Every row gives one point. To make a cloud, some directions were put in groups of two or more. Within a group, all points are equally far from the middle, so they leave a hole (a ring in 2 directions, a hollow ball in 3). The other directions are filled evenly. Then the cloud was stretched, turned, moved and blurred a little. How many holes are there, and how many directions does each take, smallest first?

Cloud (21 x 3)
[[ 21  91   2]
 [ 60  42  52]
 [-14  16 -10]
 [-32 -31  58]
 [-27  18 -14]
 [ 67 -29 -17]
 [ 46 -36 -70]
 [ 30  58 -31]
 [ 21  23 -38]
 [ 40  80 -51]
 [ 29 -41 -63]
 [ 52  28  -2]
 [-35   8  22]
 [-39  -4  13]
 [ 60  53  41]
 [-12  13  17]
 [ 31   7 -15]
 [-64  38 -20]
 [ 36 -43 -62]
 [  1  59 -34]
 [ 23 -43  69]]
Holes: 0

Cloud (30 x 4)
[[  2  28  15  73]
 [-60   8  33  21]
 [ -8 -48  -9 -37]
 [  1 -68   8  21]
 [-29  58 -35 -15]
 [ 49  59   1  19]
 [ 55   9  -9 -43]
 [ 46  27 -51  53]
 [-25 -16 -58  64]
 [ 52 -31 -48 -42]
 [-19 -68 -16  -8]
 [ 71 -21 -69  -9]
 [-30 -58 -48  -7]
 [  4  51  42  31]
 [ 26 -12  21 -39]
 [ 78 -18 -46 -18]
 [ 62 -44 -20  37]
 [-38  28 -45  57]
 [ 70 -15  -9  36]
 [ 31   1  14  67]
 [-49 -31 -55   4]
 [  9 -11 -25  82]
 [ 67   1   8 -15]
 [ 18 -12 -69  63]
 [ 65   0 -73  23]
 [ 49 -52 -78   7]
 [-72  14 -12  25]
 [ 55  49   9   9]
 [ -5 -23 -52 -47]
 [ 41  39  34   8]]
Holes: 1 (4)

Cloud (55 x 6)
[[ 80   0 -18 -57 -28  15]
 [ 45   0  66 -48 -12 -38]
 [ 68  25 -13  -7 -29  66]
 [ 60 -61 -30  42 -20 -50]
 [ 68 -20   1   3  35  55]
 [ 60  19   8 -61 -62  35]
 [-20 -14 -42 -21  -6  40]
 [ 33 -67 -38  46  20   6]
 [ 38 -49  13  53 -34  57]
 [ 33 -46   3   0  73  -9]
 [-11  54  34 -22 -11  34]
 [ 50 -65  22 -43  -1  43]
 [ 36 -69   4 -20 -35 -51]
 [ -3 -21  43  43  50 -61]
 [ 57 -63  22 -40 -25 -16]
 [  0 -28 -13  50 -27 -54]
 [ 34  49  35  -2  17 -27]
 [-29 -37  51  -3  10 -52]
 [ 27 -68  -1 -21 -20 -73]
 [ 22 -25 -32  45 -69 -64]
 [ 63 -55  10 -80  13   6]
 [ 67  12  32 -29 -17  -1]
 [ 17   0 -36 -62 -20  53]
 [ -2 -42 -33  26 -14 -42]
 [ 44  13 -59 -14  35  24]
 [-30   2 -20  63   4 -36]
 [-36 -37   2  36  43 -21]
 [ 59  52 -25  41   0 -25]
 [ 24  20 -33   5 -55  44]
 [ 62 -32 -16  19  62 -37]
 [ 69 -12  57 -14 -49 -71]
 [ 69 -70  -6 -56   5 -32]
 [ 51 -29  43  39 -40   3]
 [ 52 -56  24 -57  -3 -57]
 [ 23 -65  34 -30 -24  13]
 [ -2 -27  -6  50 -46  29]
 [ 56  20 -39 -18  16 -17]
 [ 31 -37  64 -18 -57 -64]
 [ 80 -47   2  19  -5  74]
 [ 47  -1 -31 -21  85   1]
 [-15  60  16 -12  38 -57]
 [ 54   6 -58 -56   3 -51]
 [ 40 -37  20  39 -35 -71]
 [ 69  -6  43 -17 -22 -83]
 [ 74   2 -49 -58 -59   6]
 [  4 -40  -6  26 -33 -61]
 [ 41  33  70   2  -2  30]
 [ 59  -8  12 -22  34 -68]
 [ 88 -33  18 -54 -34  39]
 [ 46   5  22 -71  -1  35]
 [ 48  41 -45  43 -19  34]
 [ 64  16 -57  -3 -34  40]
 [  3 -60 -41 -12 -30 -15]
 [ 51 -52  23 -32 -14 -79]
 [-46 -28  19 -41 -27 -68]]
Holes: 1 (2)

Cloud (74 x 8)
[[  36   23   30  -57  -35   49  -46  -24]
 [   5   46  -27  -83   22    8   23  -78]
 [  55    2  -13  -49   -9   51  -42  -76]
 [ -36  -15   34   28   16   17   22   21]
 [  59   19   35  -19   14    4   76    9]
 [  -2   36  -17    0   52    3   -2  -55]
 [ -24  -40  -27  -74   26  -24  -42   -3]
 [  38    9  -29  -99    5   17   -9  -38]
 [ -28   10  -18  -54   49    8   52   44]
 [ -15   23  -64  -45   40   64   27  -20]
 [ -43    8  -53   22  -22   17   20    8]
 [  47    2   34  -14  -22   47  -52  -79]
 [ -41  -30    2   35   53   51   30    1]
 [  11   81    2  -60  -15   33   23  -29]
 [  49  -10    9  -45    6  -10   66  -31]
 [  -4   57   32  -14   -2   76   32  -41]
 [ -74   15   31  -22  -35   49   36  -30]
 [  77  -10  -22  -51    5   -7  -33   31]
 [  26   57  -16  -87    3   49  -13   19]
 [  19   -1   23  -54   38  -18  -52   10]
 [   7  -59    9   15   46  -46   -5   36]
 [ -26   -4   59   21   26  -14   14   10]
 [ -63   45  -30  -70  -33   10  -40  -14]
 [  68   27  -49  -16   26    3  -11    0]
 [  60  -18   16  -71   77    5   -4   31]
 [   5  -36  -39  -39    0   -7  -65   30]
 [  15   -9   33  -39  -12    2   14    8]
 [  32  -31  -15  -32   35   13   -5  -21]
 [ -25   28  -95  -22   19  -24   18   27]
 [   0   -4  -40   32   67   44   41  -19]
 [ -37    2    1  -57   26    4  -27  -10]
 [  40    8   18  -99  -11   14  -86   -5]
 [  28  -75   -4   44   47   46   49  -20]
 [ -30   13   29  -16  -44   41    1   23]
 [  18   78    0  -56    4   32   54  -59]
 [  15   71  -40   -2   45   10  -46    4]
 [ -60   64   21  -54   31   -2  -42  -14]
 [  28  -51   41    1    5   14  -44   -6]
 [  53   14   22  -20  -13   19  -52  -84]
 [  13  -10    2   -6   32   11  -36    6]
 [   5    2  -52  -58   99   97   42  -27]
 [  11   63    4  -39  -38   14    1   -6]
 [  33   42  -61    6   58   16    2   21]
 [  24   -1  -64   10  -18   27   46  -54]
 [   9    9  -38  -29  -46   21   55    8]
 [ -37  -35    0  -13   35   79   44  -17]
 [ -19   44  -42 -105   76   65   16  -27]
 [ -17   56  -40  -38   -8   63   46  -42]
 [   0   12  -26  -34   -4   44  -93  -20]
 [  61  -40    9  -92   59   25  -42   15]
 [ -22   59   -5   -2  -27   27   47  -18]
 [  21  -14  -34 -121   38    8    5   19]
 [  11    4  -29   18   -6   32  -72  -18]
 [  15  -64  -26    3  -10    1  -52   -5]
 [  14   -1    0   19  -11   90   -7    1]
 [  12    1   48  -41    8    5  -22  -92]
 [ -44  -18  -34  -69   51   77    6   20]
 [  -7  -19  -89   -4   38  -10   32   40]
 [  15   66  -43  -25    5   -4   47  -14]
 [  84  -14  -55  -12   -8  -15  -78   22]
 [  41  -11   35   18   42   10   53  -20]
 [   1   10  -66   21   -7   36   38  -93]
 [   8    3   21  -38   83   53   17   -4]
 [  23  -13    1  -22   12   85   -9   43]
 [ -36  -14  -27  -39   -2   72   14    5]
 [   0  -23  -33   -9  -19    1   -3   38]
 [ -17  -78  -16  -16    2   47  -36  -29]
 [ -45  -49   64  -34   -5   16   35   15]
 [  49    7  -38  -50   65   45   51   13]
 [ -23  -13  -18   10  -53   29   66   37]
 [  26   17  -54  -23    5   74  -25   -9]
 [   4  -59    0   40  -22  -15  -25  -44]
 [ -56   35   29  -22   13   17  -41   -4]
 [ -17  -45   14  -69   54   46   36   44]]
Holes: 0

Cloud (88 x 9)
[[  40    4   37  -13  -94  -37   36   82  -18]
 [ -39   44   14   37  -34   17   26   61  -72]
 [  -1  -65  -29  -13  -10    6   32  -34   66]
 [  -6   23    1   72  -10    4  -18   34   -5]
 [  -3  -34   -3  -29  -17  104    6   28   15]
 [   4   41   37   -3  -40   78  -36    4   -4]
 [  -2  -20   43  -55  -87  -10   39  -40   22]
 [ -37   35   25   -9  -20  -15  -41  -23  -66]
 [  20  -51  -22  -36   26    4   -7   17  -76]
 [ -23   27  -58  -27  -40  -40    3  -17   41]
 [  65   -3   48    8  -25   44   -7   -8   28]
 [   0  -24   46  -31  -52   71    4   65  -39]
 [  57  -46  -29   22   12   31  -32   19  -34]
 [  37    5  -11   39    2   47  -39    4  -47]
 [   9   48   71  -28  -18   64   10  -26  -15]
 [ -45  -25   32   -9  -20   57   39   74   20]
 [ -24  -66   -6  -38   14   -1   58   26  -39]
 [ -19   38    7  -50   -9  -17   58   64   61]
 [  60   -6   48  -30  -37  -19   46   72  -40]
 [ -13  -41   75  -22   33    3   37  -15  -33]
 [ -33   26    4  -57    0  -10   40   55   79]
 [ -18   21  -45   13  -46  -56   22   42  -65]
 [   6   33    1   49  -15   39   -9  -18  -76]
 [ -28    4  -21  -32  -60  -85   23   43  -36]
 [ -42  -33   19  -61  -25  -11   14   22   63]
 [ -28  -54   36  -64  -56   -1  -13   14  -36]
 [  10  -56   -9    7  -15   39  -46  -28  -34]
 [ -27   22  -22   56  -57   -8  -29   -9  -22]
 [  -7  -14   18  -29 -121   26   45   75   -4]
 [  72  -20    5  -31    0  -36    8  -36  -12]
 [  57   50   13  -22   -5   16  -25  -14   44]
 [  34  -32   18  -24   21  -72   42   25   -1]
 [  25  -24   83   -8  -20  -36   18   -3  -69]
 [  27   75    0  -30  -14  -61   44  -17  -39]
 [  40   13   15  -37  -64   60   83   26  -18]
 [  32   64   -4   44  -38  -16   13   30   28]
 [   7  -37   35  -60  -61   -9  -38   11  -40]
 [  40    3  -22  -32  -72   68   34    8   26]
 [   0   32  -55  -26   14   -6   13  -54   50]
 [ -37    4   24  -16  -37   27   63   92   -1]
 [ -12   29   56  -43   19   33  -23    2  -57]
 [  13  -34   48  -36  -12   41  -10    7   74]
 [  38   42  -25  -83   -5  -19   -8   36   11]
 [ -83  -20   30   -1    4   -8   29  -11  -20]
 [ -55   48   19   18  -41   58   -9   42   -7]
 [ -18  -64   43    6  -25  -14  -18  -28  -27]
 [  84    9   -5  -27   -3   22  -27   42   25]
 [  -9  -26    1  -12  -61   38   27   57   68]
 [ -34   12   -4  -27   40   25  -53  -42   26]
 [ -75   -7  -10  -48   10  -15   43   12   30]
 [  -5   50   -7  -19  -63  -17   57   94    9]
 [  11  -50  -26  -25  -66   11   41  -34   29]
 [   5  -18    6  -33  -51  -52   93  -19   -4]
 [ -27   58    1  -39   25  -11   49  -34   28]
 [ -57   35   14  -32  -63  -38  -40   16  -34]
 [  -8    2  -13   54   30   -7   22   70  -28]
 [  -5   36  -46  -62  -74  -10    3  -33    0]
 [  31   60   23   -8   30   -5  -12  -38   32]
 [  10   15   42  -30   14   89  -26   -4   34]
 [  48  -21   54   -6  -58  -10  -13   57  -15]
 [ -15   40  -42   11  -85    0  -15   65  -21]
 [ -51   -6   78  -36  -72   11   17   27   15]
 [  14  -70  -27   11   42  -30   38   40  -30]
 [  26   55  -28  -59   41  -42   20   34   19]
 [  33   36  -46  -35  -40  -11   39  -56   -8]
 [  18  -36   -9  -17    3   36    0  -79   23]
 [  12   -1    7   -7  -66   10   43   50   75]
 [  -1   69  -13  -21  -79   63   12   11   29]
 [   6   18  -35   21   30  -48  -30  -16  -23]
 [ -21  -48   38    8   -1   88   27   31   11]
 [  40   29   61    2   12   49   -6   24  -62]
 [  51   -3   19  -15  -69    8   63   38   48]
 [   7  -11   25  -44   51   30   37  -50  -32]
 [   0   -5  -54  -69  -55    7  -13    4  -36]
 [  32   14   50   -5   55   53  -44   13  -14]
 [ -41   24  -57  -26  -30  -21   17   41  -54]
 [  18  -16   43   -4  -23   57   77   43  -52]
 [  -7  -52    8  -24   -8   24    6    1  -94]
 [ -62   11   33   31  -75   47   50   20    3]
 [ -24  -44   67  -15   11   17  -27   55   18]
 [ -19    1   29  -59   -5  -43   65   69    1]
 [ -24  -17   49   40  -28   20  -11   68   -8]
 [  43   64   -4   13  -65   37  -16   -3   24]
 [  42   65   -5  -47  -18  -41  -11   45  -18]
 [ -30  -22   36  -73  -48  -28   33   68   -6]
 [ -46  -53  -40  -22  -46    2   29   22   38]
 [ -39   74   48  -42  -20    5   19   49  -60]
 [ -15  -43  -29    1  -90  -47    9   35  -24]]
Holes: 3 (2, 2, 4)

Cloud (106 x 9)
[[ -44  -43   -7  -19  -15   -7   79  -14   13]
 [ -54  -45   10   -1  -17   60  -58   -4    8]
 [  69  -15   -8   19   37  -46  -35  -50   79]
 [   5    4  -20  -20   11  -67   17   36   28]
 [ -35    6   -7  -82  -33   -1  -62  -39   33]
 [  25  -44   51   -9   57   -9  -73   -2    4]
 [  81  -43  -27  -11   41  -60  -78   -3   48]
 [  74  -48   20   -9  -19   -6   -7   13  -12]
 [  32   58    6   -3  -34  -65   42  -57   59]
 [  34  -27   11  -47  -52  -46   18  -21  -12]
 [  19   -2   37  -50  -86   -9  -26   -2   14]
 [  28 -110  -74  -48   30   -4  -48   10   28]
 [  46  -92    0   40   31   28   37   24  -18]
 [ -43  -53   68    6   44  -45   68   -9   -9]
 [  -3   -7   44  -17   38   -6    9   -4  100]
 [  17   11    7  -37   61  -94   24  -28   -4]
 [  26  -36   60   -5  -18  -12  -13  -58  -10]
 [ -37  -48  -10   70  -54  -29   22  -37   14]
 [ -54   -8  -17   28  -57   51   12  -30   44]
 [ -12  -50   51  -12  -21   -1  -55  -17   49]
 [ -38    3   58   87    1   18  -36   45    1]
 [ -28  -29  -36   49   -8   35  -58   10   56]
 [  -6    8   22  -22   33   -3  -15   48    3]
 [   8   31  -22  -23  -33    4    4  -25   80]
 [ -33    7  -71  -42   23  -57  -57   59   40]
 [  21  -13   56   -9  -16   28   56   42   29]
 [  -5  -32  -32  -49   80   24  -86  -29   45]
 [  -6  -18   15   -7   19  -59   86  -51   25]
 [  26   -2   51   42    7   55  -59  -12  -11]
 [ -39   12  -15  -70   16   14  -21   40  -23]
 [  -3  -56   24  -63   -9  -61   -5  -34  -42]
 [  -2  -28  -65  -79   28    0   -2   30   30]
 [  17   -3    0  -47  -26   38    6   47   56]
 [  54   29   13   29   14  -63   49  -11   99]
 [ -34  -41  -50  -71   16  -58   -9   -9   34]
 [ -52  -50  -22 -121    5   32   -1   98   14]
 [  10  -22  -69    7    8  -85   84    3   48]
 [  31    9  -11   40  -16   31   -5   31   34]
 [   7   -8    8   15   -8   19   31   27  104]
 [  65  -27   -2   74  -20  -26    7   19  107]
 [  18  -45   -4   26   80  -12  -82   17  -51]
 [ -37  -77   13   48   -5   61  -36  -39  -32]
 [  10  -20    0   76    4   34  -15   51   21]
 [  -9  -38   -1    8   11   19  -60  -16   39]
 [ -18  -28   62   21  -11   -5  -11   -5   29]
 [  18  -90  -44   33  -54   19    4  -20   19]
 [  -6  -41   28   30  -32  -26    5  -56   31]
 [ -38   -5   42  -21  -48    4  -86  -13   42]
 [ -60   18   42  -55   43  -28  -25   42   28]
 [  35  -90  -58   -9  -35    6   11    7   67]
 [ -76  -18    8  -44  -77  -32  -10   23    0]
 [  73  -20   33  -11   60  -14   -9  -44   36]
 [  -7  -61  -80  -32  -42   -4  -30   12   -3]
 [ -72   28   60  -82    5  -35    3    8  -25]
 [  32  -44   18   20   -5   25   33  -95  -24]
 [  43   -1   16  -79   39  -19  -14   28   55]
 [  19    0   39  -39   -9   29  -11   31  -16]
 [  19  -17   13    2  -75   -7    8   20   74]
 [  38   10    9  -35   36  -90    1  -13   43]
 [   7    8   13  -27  -52   61  -34   30   57]
 [  12   -3   32  -60  -16  -15   -5   -3   -5]
 [  49   19    2   31   21   38  -65  -77   31]
 [  38   33   20   17    8  -40  -44   62   10]
 [  62  -38   21   78  -29   -3    2  -27   51]
 [ -11   42  -12  -50  -90  -36    4  -17   11]
 [  -1    2   39  -11    7 -100   39  -38   23]
 [  19  -13  -21   54  -79   -2    5  -78    0]
 [ -10  -45    4  -14  -45    6   21    0  -37]
 [ -13  -13   48  -10   64  -30  -19   -6    5]
 [  30   19   19   60    5    3  -58    1   22]
 [ -48   38   31   33  -80   19    8  -34   73]
 [ -24   55   21  -43  -79   30  -20   -9   12]
 [ -11  -62  -47   86   -1    6  -22   17   80]
 [  24   26   18  -16   59  -47   37  -11  -11]
 [  29    6   34  -12  -19   36  -38   30  -37]
 [  13    5   49   72   35   -6  -78  -70    4]
 [  24   33  -42   -3   52  -35   -2   36   52]
 [  -4  -33  -25   -8   75  -19   24   55   48]
 [   7  -25  -31  -64   73  -65  -28  -10   47]
 [ -58    3   17  -80   -8   38  -55   60  -54]
 [ -12  -17   54   -4   78  -20   36  -56   37]
 [ -62   -4   -1    1  -20  -37  -60  -12   -4]
 [ -46  -40  -34  -60   46   36  -56   29  -40]
 [ -54    6  -81  -23   13  -24  -42    3   34]
 [ -58  -38   51  -29  -13  -11  -22  -34    1]
 [ -34  -34   42  -73   12   31  -13  -14   42]
 [ -89   -1   40  -45  -19   13    2   20  -60]
 [ -27    3  -38  -91  -15  -61  -17   36   51]
 [ -11  -92  -65  -13  -57  -38  -44   23   -9]
 [  52  -35   19   72   32  -87   47  -22   -9]
 [  -4   26   20   14  -60   11  -24  -33   49]
 [   1  -97   -9  -18    8  -17   45   28   -6]
 [ -96   21  -13  -43   -6  -58   -8   80   38]
 [  43  -68   30  -28   14   31   42  -95   25]
 [ -79  -15   49   32  -17    6   54   28  -70]
 [  16    2   -5  -24  -41  -11   35  -73   76]
 [  -3   -1   -3   19   53   23 -110    1   53]
 [ -23   27   39    3  -31    0  -91  -20   42]
 [  40   27   23  -81   14  -30   19  -32   23]
 [ -62  -48   43   71   -6   11  -38   37   11]
 [ -30  -23   -5   70   -7  -15  -21    7    1]
 [  14  -37  -19   25  -29   49  -34   14   95]
 [ -12   39  -54  -60  -15   -7  -38    9   30]
 [   9 -112  -10   55   13   34   34   -5   -2]
 [ -61  -15    5    4   56  -11   17  104   -3]
 [  16  -49   61    4    3  -37  -74  -24   55]]
Holes: 0
